Every row gives one point. Any point is a mix of the corners, with weights that add up to 1. It lies inside the corners' shape when no weight is negative. Say inside or outside, and name the corners with a negative weight.
In the rows, zero is written as 100.

Corners:
(1):  50  93 177
(2): 154 149 120
(3): 77 40 63
(4): 119 129  63
Points:
133 124 109 => inside
144 113  62 => outside (1)
84 56 90 => outside (4)
 98 129 140 => outside (3)
 82  98 106 => outside (2)
94 74 74 => inside
141 152 135 => outside (3)
111 112  85 => inside

Corners:
(1): 127  77 195 160 140  54  96 117  64
(2): 124  58 112  89 141  69  85  73 105
(3):  95  62  39  80 158  75 109  96  88
(4): 127 131  40  93  68  98 105 126 132
(5):  96  93 182 129 100  68 129  96  50
(6): 112  34  86  85  87 107  71  88  72
(7): 141 122 114 113  84 137 116 135  97
(8): 113 103  47 123  84 124 128  87 134
(9): 117 143  67 101  80 128  96  99  97
(10):  74  62 103  93 136 109  81 121  92
Points:
108  90  71  94 103 107  99  97  98 => outside (1)
127 101 101 111 107 104  95 125  90 => outside (2, 5, 8)
 91  76  93 103 118  95  97 108  85 => outside (2, 7)
117 109  71 117  75 133  99 115 114 => outside (2, 3, 5)
119  96 117 118 109  84 123 104  94 => outside (6, 9, 10)
 83  75 118 103 118  89  93 114  72 => outside (2, 7, 8)
114 122  78  99  72 117 104 103 102 => outside (1, 3)
115  82  88 100 105 106 100 107  91 => inside

Corners:
(1):  98 107  81 109  94 107  83 126 114 121  75  97  97 111  67 155 118 127
(2):  97 102 116 124  85 143  70 101 123 110 114 107 113  86 186  72  95 121
(3): 124 127  77  96 106  96  72  98 115 121  88 138 115 111 187  79 127 107
(4): 145  93 114 108  91  91 109  95 107  82  69 135 131 122  86  90 107  40
(5):  86 126  97  96  99  84  84 102  54 102 103 109  98  83  86  77 100  96
(6):  93 117  87  51 102 104  78  84 109  86  77  67 107 100 116 122 117 146
(7): 168 143 110  68  90  87  84  88 122  80  88  94 100  82  89  87 100 138
(8):  74 106  94  63 106  70  59 110 127 109  89 111 113  93 104 138 108 149
(9):  84  91  93 109  47  90  72  94 117 107  56  69  95  95  61  92  89 119
(10):  96  94  96 120  90  91  79 108 123  75  94 120 107 118  81  91 121  99
(11):  95 104  88 108  87 110 105  90  91 108  84  95 183 114 108  75 116 100
(12):  93 113 109 107 111 123 147  71 122 115 101  62  92 117  95  75 115 143
(13):  73 110 108  93 105  92  80  93 102  98 110   5 118  83  98  72 117 100
(14):  89  86  79 115 107 122 103  88  93 129  96 101  81 103  76  93 115 127
(15):  92 111  89 109  95  94  83 122 105  93  76 118  93  88  71  91  31 144
(16): 103  93  82 109  93  83  78 157  65 126  92 122  85 113  79 133  87 126
(17): 106 134 101  30 101  86  93  80 117 116 101 116 121 111  78  77 123  85
(18):  96 111  88  91  90 104 131  84 115 108 107  88  95 101  64 120  53  80
(19):  70 107  66 113  95 116 139 111 128  78  95 115  80  60  71  99 112 142
Points:
115 121  93  71  96  90  89  87 114 105  91  81 109 103  89  95  91 131 => outside (1, 2, 4, 5, 19)
 96 114 101  95  92 103  70 106 107 107  95  89 121  99 129  89 104 130 => outside (4, 14, 18, 19)
102 105  87  98  99 102  95 112 100 102  92 125 101  98  78 111  96 113 => outside (3, 9, 12, 13)
 98 106  94  99  94 101  92  99 106 103  91  98 104  96  96  90  98 118 => outside (1)

Corners:
(1): 119 119 112  99  73  50 124  98 125  70 145  94  45  87  89 109  87 135 116 160
(2):  93  68  91  78 105 110 112 103  83  61  83 108 134  85 110  39  59  60  92  66
(3): 101  98  99  80 107  79  73  85 110  96  87 100  97 156  81  87 119 102  98 125
(4): 120 166  64 146  91  22 107 163  85 124 116 112  52  65  43  95 109  68 108  96
(5):  59  83 107  73 100 112 156  62  73 128 115  91 151  66 123  86  66  80 105 104
(6): 116  87  89 103  98  92 150 106 110 103 119  85 107  75 111  85  63 120 161 108
(7):  79  95  72 113  45  55 116 134  80  90 125 122  76 142  71 120 117  96  77 155
(8): 107 139  91  77 123 113 134 139 120 113 121  74 130  63 119  44  79 103 126  74
(9):  60  64 124  76  58 128  46  82 101  87 100 106 104 117  91  89  98 132  71 112
(10):  27  58  91  95 117 105  57  78  93  85  77 114 119 129 123  89  86  99  76 106
(11):  82  69  87  87  91 122  23  89 117  79 120  53  84 146 100 115 125 104  74 100
(12):  92  85  68  65 100  82 106  94 122  77  91  79 155 114 131 134 105 101  86  83
(13): 112 112  92 145  91  98  67 126  78  90 127 108  83 121  65 102 113 104  67 151
(14):  86  84 120  94  73 115  78  75 121  46 141 112 117 151 106 105  83  89  95 105
(15): 136 195  82 130  49  39 165 153  96 115 114 111  52  79  57  81  89  45 149 144
(16):  69  74 104  98  85  98  94  52 122  80  95  72 154 119 126  90 100  90  56  82
(17):  97  99 119  97 135  71 158 117 101  99 103 105 130  68 154 103 113  75 105  88
(18):  96  77 107  90 139 138 130 112 125 103 123  75 109  87 142 107  63  92  78  66
(19): 157 186  43 144  54  61 107 147  63 136 123 126  55  67  62  67 129 110 114 104
(20):  70  51  67  94  99 111 137  65 126 100 104 103 135  83 101  84  72  51  99 101
(21): 138  75 123  79 114  69 115 111 115 117 130 101 128  78 166  96  78  77  80 101
Points:
102 118  89 102  90  86 102 116 100 110 116  92  96  95  97  90  97 105  97 109 => outside (2, 14, 17, 20)
 97 117  85 112  91  72 109 134  94  98 105 104  67 100  71  83  98  80 111 123 => outside (5, 12, 14, 16, 19, 21)
 95  90  93  91  96  94 106  97 106  90 108  96 114 108 110  94  93  98  98 108 => outside (4)
 96  94  94  96 103 100 112 103 104  98 112  95 109  97 111  91  86  92  95  96 => inside
 95  95  93  96  92  95 112  98 105  94 115  98 108 100 106  92  90  95  99 110 => outside (4)
110 116  94 110 101  88 102 123 104  95 115  99 102 107 104  81  98  83  99  95 => outside (1, 5, 9, 12, 20)
 93  97  91 100  89  92 112 106 103  96 113  99 108  94 105  93  91  91  95 104 => outside (3)

Corners:
(1): 103 131  92 101  99  87  75 124 108 129 124 100 129  97  67  76  81  94 166  98
(2):  98  96 127  97  85  71 108  84  99  98 123 108  70  99  65 118 135 109  99  98
(3): 108 109 182  91  92 102 119 142 107  93  71 100 109 126 129 121 101  78 102  88
(4): 113  86  99  86  81  80 137  75 123  56  66 109  78  91  57 122  92 106  86  79
(5):  94 102  99  93 122 112 101 102 103  82 103  84 116  78  63  83  87  83  98 106
(6): 106  96  82 147 124  81 114  82  85 100 134  92  74  87  77 120  93 109 128  92
(7):  76  97  93 115 109  82 120  80  99  96 117  81  85  96  69 118  82  93 108  94
(8):  95  83  87 116  77  81 126 171 124 120 117 121 111  61  70  61 101  88 102  93
(9):  82 119  77 111 137  87 105  79 130 105 132 120  96 117 102 117  94  81 118 117
(10): 111  82 167  73 120  83  76 105 113 108  93  85  98 102  77 118 100  76  89 118
(11): 103 112  91  85 137  70  83  99  82 134 125 106 119 135 167 106 143  80 172 149
(12):  91 108  79  94 111 111 114 137 125 116 106  94 120  73  63 107  86 116 113  88
(13): 115  88 131  96 115 111  85 120  89  80  60  84  97 123  92  98  79 115  96 109
(14): 108  98  82  86  99  71 110  83  92  75  92  98  41  81 157 121 120  99  71  87
(15):  99  93  94 103  98 104 116  89 113  89 124 119  95 119 111 108  84  89 109 127
(16): 108  87  89  83 108  81 108  86  90  73 123 112 107 106  62 115  73  93  86  79
(17):  81  80  94  94  79  86 102  86 119  68  82 117 104  67  99 109 103 104  76  69
(18): 104  99 103 143  88 118 106  79 112  81  91  71 106 112 101  81  89  82  93  73
(19): 100 104 137 129  90 153 103 118 105 118  75  80  74 114  71  87  88 101 123  81
(20): 106 109  62  98 104  92 107  97 123 125 113 110 141  60  88   5  70  79 113 104
(21): 117 119  82 155 106 108  98  95  81 114 128 108  88 108  70 108  85  89 115 116
Points:
 99  98 102 104 105  97 107 100 108  97 108 103 105 103  84  99  88  92 110 102 => outside (14)
102  99 115  95  99  98 101 114 104 101  90  99  95  94  87  96 100 100 106 104 => outside (6, 9, 16, 18)
100 102 103 105  99  94 107  96 106  93 102 103  98 107  95  97  95  90 107 100 => outside (6, 10, 12)
 95  85 114  87  85  96 119  98 129  76  86 108  90  79  85 101 100  92  70  79 => outside (1, 6, 7, 11, 13, 21)
104  98 133  99  93  93 100 113 105 104  84  90 110 100  85  84 101  86 110  97 => outside (6, 9, 12, 14, 15, 16)
105 104 106 102 108  95 101  98 103  99 103 101 101 103  98  99  98  92 112 103 => outside (7, 8)
100 101 103 102 107  93 104  98 104  99 109 102  98 105  96 103 100  91 112 104 => inside
100  97 113 113 101 104 109  83 108  85  96  94  84 104  82 105  89  93  92  90 => outside (1, 8, 11, 12)
103 105 100 108 107  95 104 102 105 102 111  99  99 102  86  99  93  92 115 103 => outside (17)

Corners:
(1): 119 121 149 161  31  77 121 103  88 161 129  72  97 103  75 102 116  84  62  89
(2):  64  64 105  68  69  76 168  19 184  78 141 116 108 102 125  84  47 148 118 144
(3): 110  63 135 177  61  65 114  68 106 159 121 107 158  81  93  88 143  63  30  90
(4): 110  82  91  85 131 167  79 131 102  31  52 110  86 149 112 127 114  88 165 171
(5):  61 132 118 108  39  92  99  67  88 138 116 111  91  60 110  92 110  76  84  83
(6): 118 149  98  96  52  80 121 125 104 119  85  98  98  51  69 118 102 112  10  85
(7): 106 138  95 111  87 108  80  85  72 172  90 134 126  79  57  84 106  89  14  77
(8):  78  63 122  74 123 128  95 121  78  61  46  54  59 119  86 126 124 140 107  71
(9): 193 169  78  99 127  86 125 102  68 119  84  70 115  53  76 152 141 113  40  89
(10): 137  88  25  43 158 114  68 186 123  30  53 113 104  97 122 125  96 177 113 107
(11):  67  94 126  25 100  65 115  81 155  88 153 106 146 112 144  56  64 101  66 128
(12): 136 132 102  39 113 162  61  80 112  77  54 113 116 124  81 100 137  98  78  75
(13): 116  81  76  44 123 150  29  90 122  34  66 105  56 128  79 107  98 104 108 105
(14): 142 145 123  53  95  64  83 132  80 152  95 149 109  44  42 163 168  98  24  80
(15): 120  85 124  90 159 134  91 151 125  50  91  66  44 113  71 107 161  82 135 105
(16): 146  90  86  60 145 154  87 119  73   5  91 110 108 131  90 114 131 100 127 108
(17):  75 106 154  86 103 101 118  88 142  55 134  48 152  87  90 141  95  47 137  95
(18): 139  93 124 134  54  81  82 106  65 140  75  90 117  38  64  62 122  75  70  98
(19): 108 101  54 101 127 110  59 105 122  53  79  91 136 121  52  98 182 146 113 124
(20):  65 121 167  79  97  68 103  69 118  61 101 119 135 105 142  94  48 110  97 102
(21):  99 120 111  46 111  43 151  92 127  64  90 115 121 147 139  65  55  81 102  93
Points:
124 114  78  79 109  98  96 108 105  98  76 100 100  86  82 108 127 122  69 101 => outside (1, 16, 17, 20)
127 114 103  85 114 105  98 111 100  85  89  95 101  94  84 116 129 100  87 102 => inside
106  93  94  76 104 102 103 102 124  74  94 102 104 101 102 106  97 123 100 110 => inside
130 124  96  83 104 105  87 103 100  91  86 104 122  94  89 110 119 100  74  98 => outside (2, 8, 15)
108 109 106  69 105 103  97  99 113  71  95 102 112 104 100 115 105 106  92 102 => outside (7, 15, 18)
105 107 106  94  88  87 107  93 102  88 101  94 122  90  98  99  96 111  77  95 => outside (4, 12, 14, 15)
105 118 110  74 109 108  82 114 101  88  78  98 102 100  88 108 112 104  85  97 => outside (2, 3, 16)
 99 105 109  69 103  92  96  91 121  88  97  97 112  89  96  99 102 105  77  95 => outside (1, 4, 16)

Corners:
(1): 108  51  88 103 110  98  97 150 122 114 110  72 137  64  42 109  79  87 157  26
(2):  72  99  98  83  52 123 105 103 102  80  69  81 137  66  88 116  89 113 119  27
(3): 112  77  91 105 112 114 102  98 141  65  71 111 129  90  86 120  81  88 109   5
(4): 121  68  98  70 101  95 104  50 108 123 116  93 122  94  95  81 119  90  84 137
(5): 111 117 108  84  75  94 130  86 125 125 126 126 105  92  93 123  94  98  81 121
(6): 159 134  66  79 101  76 144  71  81 112 149  87  78 140 101 115 147  91  64 162
(7): 119  91 117 102  71 132 100  95 127  86 125  73 119 111  93 120  74 116 147  46
(8): 133 156  92 142  98  84 144  75 119 104 123 114 115 124  99  96  85  79  79 108
(9): 114  96 120 116 113 120  88  95 107  68  78  93 114  59  85 125  85  82 106  40
(10):  96 108 101  80  80  83 110  88 109  81  99  79 112 109 124  95  90 115 119 172
(11):  97  68  93 138  93 113 116 109 116 126  51  98 112  63  85 109 114 104 152  29
(12): 113 124  83  65  86  76 110  28 112 133 137 100  56 129  88  67 102  90  69 130
(13):  58  66 103 137  90  85  51 122  84 125 119 103 117 102  63 108 138 173 150 120
(14):  78  71  96 137 104 128 105 127  70  99  93 130 100 111  70 104 113 128 134 108
(15): 109 121 105 107 103  68 138  84 110 115  98  92 103 129 101  75 103 108  52  99
(16):  72  61  97 133 135  82 100  98  43 108  94  90 111 115 103 129 105 117 119 145
(17):  72  74  83 118 123  75 127 112  33  99  74 117 105  71  89  79 116 171 150 117
(18):  29  58 101 152 129  82 105 115  62  71  95 115  98  89  73  99 154 119 154  94
(19): 148 135  97  76  79  73 100  74  88 138 132 122  90 146 144  88 121  84  89 115
(20):  86  79 127 124 116  52 106 116  45  99  47 112 112 116  55 105 131 146 163 158
(21): 159  65 101 100  52  53  99  44  96 141 119 120  95 127  93  64  93  79  73 100
Points:
115  94  98 101  92  89 115  82 103 109 102 104 105 105  92  96 100  97 100  96 => outside (13)
 96  89  98 110  96  94 104  95  93 102 101 106 107 100  88 103 110 110 121  98 => outside (15)
108  89  98  95  90  88 108  81  99 106 104  97 111 102  97  94 104 106 107 117 => inside
 89  85 100 117  95  90  92 101  92 109 104 102 110 100  83 103 116 124 124  99 => inside
124 115 103 102  90  93 116  80 101 103 106 107 105 119 113 105 107  87  92  97 => outside (1, 12, 13, 17)
108  89  97 108  95  96 108  91 106 106  93 102 110  99  93 103 103 102 115  75 => inside
106  92  98 103  96  90 116  88  98 104 102 105 105 100  91 100 103 102 109  95 => outside (13)
107  92  98 105  93  90 110  95  94 111 110  98 107 104  87 101 105 108 115 104 => outside (3)

Corners:
(1):  41  77  66 158  94 108  97  94 112 105 103  78  91  86  47  20  93 117 135 103
(2): 152  41 115  75 129  59 106 133 113 116 175 145 120 114  22  78 149 130  84 123
(3):  87  95  65 136  75 114  61  60  66 110 153  71 139  32 110  72  84 131  88  82
(4): 194 108  88  18 111 105 177 167  99 171  89 109  38 145  95 116 163 166  50  73
(5): 142 150 141  85  80  90 147 142 125 157  90 119  49 112 100 120 112 102  60 123
(6): 118 139  95  41  84 125 125 156 106 131  96  99  63 136  89  89  85 130   5  60
(7):  91 107 106 158 173 150 135  96 111  37 136  90 168  71  82 154  70 121  79 111
(8): 110  89  86 104  77 146  77  91 124 122 116  34 113 106  93  66  42 152 119  79
(9): 104  75  91 118 124  90 154  92  70  54 146  37 177 115 105 128  48 105  87 106
(10): 100 100  44 157 144  58  96  88 102 133 125 163 155  80  57  58 124 157 115 154
(11): 140 107 125  90  87  66 144 153 135 143 131 163  54 154 105 159 130 182  75  93
(12):  58  92 114 112  61 105  75  36  71 130  89 123 139  50 111  27  58 139 133  85
(13): 162 109 118  62  81  76 133 164 102  90  89  97  31 155 127  95 150 147  52 136
(14): 116 159 135  78  65  89 124 157  91 127 111  78 107 104  82  74  92 157 124  40
(15):  85  89  75 141 153 102  65  75  66  90 123  56 119 113  66 119  92 120 121 110
(16):  97  99  44 120  73 140  89  54  57  61 105  82 159  90  63  71  76  92 121  93
(17):  83  67  65  86  72  95  68 103 118 126  73  78 148  73  88  41  96 108 142  59
(18):  76 128  66  36 119 124  84  68 126 103 120  84 105  94  97  69  64 108 120  71
(19): 103  51  43 110 128  82 111 104  66  61 116  54 130  78  75 124  26 146 124 119
(20):  70 118  95 118 132 109 126 140  67 104 188 127 143 121  78 151 101 123 117 187
(21): 172 103  87 126 177 130 151 153  52  72 137  72  86 147 134 152  50  76  88 113
Points:
106 101  81 103 106 106 111 106  91 104 112  88 113 100  95  93  83 126 103  97 => outside (2)
121 102  90  80 107 102 105 106  96 116 111  82 104  95  97  81  88 133  85  84 => outside (1, 11, 16, 20)
117 100  95  87  90 104 113 115 101 106 112  89 105 102  86  82  90 126  97  82 => outside (10, 15, 20)
117  91  90  95 104 107 105 112 101 116 121 101  92 108  87  98  98 131  91 100 => outside (9, 10, 14)
108  90  90 104 116  98 115 113 100 110 124 103 117 107  74  97  90 131 105 102 => outside (3, 13)
122 105  92 101 112 101 125 114  93 100 107  93 114 115 103 114  85 125 107 106 => outside (1, 2, 3, 6)
109 102  87  88  95  99 108 110  97 120 112  96 101 105  89  81  93 129 100  94 => outside (7)
105  86  88 116 109 100 110 114  98 113 116  91 105 100  87  94  90 128  94 111 => outside (14, 16, 18)
